Each row of a before or after table is a point. The points were changed in one or more steps. Then noise was added and the rows were shuffled. The steps act on columns, c1 being the first. Write out the steps. A step turns or swaps two columns, mirrors them in a line or flattens them onto one, adds a multiple of one to another, or multiplies or shifts one. Angles are multiples of 10 degrees, from the lower column toward the higher: turns from -170 to 170, lines from 10 to 170 but not 90. Use the fewest steps. Two steps may share a column if one is a turn and the other turns, adds or multiplies; they go together, in the order done. Otherwise the lowest column goes first.
(in the rows, 128 means zero)

Before (14 x 2):
[[132  87]
 [ 64 187]
 [177 115]
 [152 188]
 [171 142]
 [139 183]
 [113 152]
 [149 156]
 [117  95]
 [138 116]
 [133 140]
 [139 177]
 [180 124]
 [ 85  89]]
After (14 x 2):
[[141 171]
 [184 139]
 [123 181]
 [ 86 131]
 [ 94 117]
 [115 139]
 [188 152]
 [114 176]
 [ 88  87]
 [186  63]
 [155 149]
 [176 139]
 [153 111]
 [140 134]]
Steps: swap c1 and c2

Before:
[[174 118 176  93  92 107]
 [150 144 154 120 108 110]
 [106 177  55 171 193 109]
 [157 144 148  86 114  81]
 [ 92 140 119 142 131 113]
 [161 126 140  80  86  56]
 [102 181  98 198 132 100]
 [159 119 174 121 105 101]
 [196  98 202 132  95  49]
 [101 173 120 151 167 126]
 [ 83 185 103 151 215  93]
 [137 112 116 128 164  93]
 [150  88 143 121  90 108]
 [ 99 119 156 119 116  75]]
After, 14 rows:
[[ 97 133 155 127 117 131]
 [133 109 132 129 164 145]
 [162 131 135 127  84 104]
 [105 114  48 128 190 159]
 [194 148 204 123 100  99]
 [100 151  71 134 136 147]
 [101 160  94 126 167 169]
 [155 154 134 126 115 132]
 [158 155 169 129 106 151]
 [ 90 131 115 125 131 169]
 [151 157 139 129 106 163]
 [ 81 156  72 126 216 140]
 [150 108 167 122  87 162]
 [172 151 168 129  88 156]]
Steps: turn c2 and c3 by -40 degrees; multiply c4 by 0; shift c6 by 50

Before:
[[ 48 130  96 125 170 115 144 138 113 126 131]
 [118 140  86 176 154 129  99 116  81  95 133]
 [ 73 100 159 171  76 115 128 123  83 182 138]
 [ 67 113 138 147 139 151 189  89 153 119 121]
 [105 133  98 193 145 138 131 176 108  86 159]
 [104  54 170 149  48 123  79 132 109 159 133]
 [ 92 131 143  96 148 129 147 102 113 180 167]
 [ 86  68 171 139  55 141 134 140  63 130 131]
 [ 89 139  43 181 144 180 122 139 110  94 148]]
After, 9 rows:
[[ 77  56 171 146 195 109  82 133 122 178 118]
 [ 60  97 160 171 156  80 122 122 114 225 136]
 [102 132 144  97  98 112 133 102 130 147 168]
 [ 61  68 170 138 180  62 135 142 140 141 131]
 [110 133  97 191 102 110 120 173 140 153 157]
 [ 95 139  46 185 101 108 112 143 181 145 143]
 [ 75 116 138 147  96 154 190  87 153 137 144]
 [ 66 128  96 123  61 110 141 138 116 120 139]
 [127 138  83 179 100  81  97 115 128 143 119]]
Steps: mirror c1 and c5 in the line at 10 degrees; add 1 times c4 to c10; swap c6 and c9; turn c7 and c11 by 20 degrees

Before:
[[188 174 110 123 121 117 141 110 107  92 191 160 180 166]
 [104 126 141  90 103 157  60 126 102 189 115 111 107  93]
 [ 99 185 128 152 148  87 156 112 120  99 111 132  84 164]
 [190 180 177 133 101  86 101 147 182 179 148 112  88 102]
 [199  94 120  91 121 109  72 191 184  90 111 134 155 128]
 [132 148 200 111 116 107 100 126 103 178 177 129  98 170]
 [119 149 154 107 153 112  86  93 159 170 103 176  84 128]
 [107  95 122  61 100 140 136 144 154  86 158 148 129 113]
 [115 108 121 143 134 107 143 148 199 133 191 126 110 189]
 [177 150  99  70 169  89 146 139 100 177 161 205 100 184]
 [109 156 137 119  96 124  53 136 154 129 144 138  84 122]
 [126 111 130 157  77  98 143 138 109 105 131 150  91 105]
 [198 104 114  82 120 165  67 137 158 114 127 115 108 128]
 [170 153 157 122  85 169 102 186 112 143 147 182 135 150]]
After (14 x 14):
[[152 149  38 155 116 124  86 103 129 215 136 132 106 156]
 [105 107  92 139 133 149 121 199 107 129  75 127 114 191]
 [210 103 141 118 119  67  71 159 116 107 117 115 106 122]
 [150  94 114 150 101  65 141 153 113  83 100 147 137  98]
 [116 151 128 188 168  98 124 100 117 162  85 204 119 108]
 [232 179  80 162 102 152 110 183 108 202 143 113  98 112]
 [158 156 112 134  99 120  60 154 120 135 122 138  88  87]
 [233 152  93  94  85 104  98 112  70 157 133 183 124  86]
 [ 70 187 139 151 149 170 142 120 144  99 140 131  90 169]
 [ 80 149 125 151 155 119  89 161 164 182 163 175  91  66]
 [209  95 146 163 121 107  75 186  64  86 137 133 165 102]
 [142 127 128 121 101  82  75 104 130 196 145 112 105  91]
 [199 175 103 139 120 130 129 106 146  84  67 159 185 137]
 [202 112 124 140  77 166 150 110 117 106 127 150  93  90]]
Steps: add -1.5 times c5 to c1; add 0.5 times c3 to c10; turn c3 and c11 by 140 degrees; turn c4 and c6 by 120 degrees; add 0.3 times c4 to c13; turn c7 and c14 by 20 degrees; add -1 times c12 to c14; turn c8 and c9 by -90 degrees

Before, 12 rows:
[[139 129 193 137  92 147 153 146  48 123 127 116 154 114 120 173 117 143
  137 103 136  89 142 140]
 [155 106 123 150 133 120 133 138 110 102 113 134 156 158 150 165 126 127
  108 194 130 145 106 147]
 [126 124 119 149 134 240 114 132 122 230 123 105 119 120 123  72 132 146
  232 121 113 147 139 150]
 [150 119 173 162 143 129 128 143 149 151 119 129 112 105 157 179 142 109
  117 100 126 144 136 141]
 [140 132 114 145 132 132 122  77 134 145 131 118 162  87 126  32 117 138
  106 130 122 150 126 159]
 [159 132 114 153 153 137 176 119 136 134 137 134 151 172 149 169  96 113
  153 106 121 136 108 130]
 [111 135 139  95 152 123 134  69 150 123 133 115 163 135 136 149 148 121
  189 110 130 162 123 148]
 [126  83 116 156  52 135 122 138 109 106 141 133 160 154 141 111 148 147
  107 114 116 110 109 114]
 [160 136 129 137 155 131 136  49 126 143 144 121   9 162 120 163 154 123
  108  99 114 151 162 104]
 [149 135 166 153 142 120 111 116 150 124 137 131 160 138 120 159 151 133
  116 143  71 140 157 148]
 [134 122 144 131 140 127 132 145 101 127 106 133 160 151 126 176 144 120
  116 108 137 149 158 154]
 [ 40 129 165 132 115 166 138 139 150 111 141 132 150 145 136 168 116 138
  143 142 108 150 110 159]]
After:
[[177 141 124 160 131 119  94 138 153 100 133 134 119 159 150 167 158 121
  105 187 131 148 102 101]
 [155 123 117 170 158 141 137 117 117 131 118 138 147 172 151 165 159 114
  158 108 126 140 109 127]
 [130 126 117 159 135 240  72 136 131 230 128 109 127 119 129  72 116 142
  238 120 114 151 143 103]
 [221 123 186 148  96 148 111 151 192 121  88 113 129 110 120 175 151 139
  138  98 132  89 145 121]
 [128 116 169 166 141 126  71 119 104 123 130 135 100 141 121 159 144 123
  109 145  68 141 157 112]
 [148 175 120 171  54 139  82 136 142 109 105 128 103 158 143 113 148 148
  109 115 120 109 110 130]
 [163 123 142 137 138 130  89 149 163 126 132 131 101 151 123 179 158 122
  119 102 136 153 161  98]
 [ 92 112 135  76 148 123  96  68 106 128 131 124  95 135 138 146 155 122
  185 109 130 161 124 108]
 [136 114 118 155 127 133  81  74 120 145 127 116 122  92 130  32 162 133
  108 128 115 150 130  99]
 [166 126 136 143 154 126  96  47 123 140 111 121 138 167 121 160   4 125
  113  96 108 153 157 151]
 [129 131 171 189 141 129  91 144 112 152 153 131 123 109 156 181 103 110
  116  92 128 143 141 114]
 [ 18 119 162 132 119 171  96 134 101 110 129 130 134 147 129 161 150 134
  142 138 108 148 108  95]]
Steps: add -1 times c9 to c1; turn c9 and c11 by 150 degrees; turn c2 and c24 by 160 degrees; multiply c4 by 1.6; shift c7 by -40; turn c13 and c17 by 110 degrees
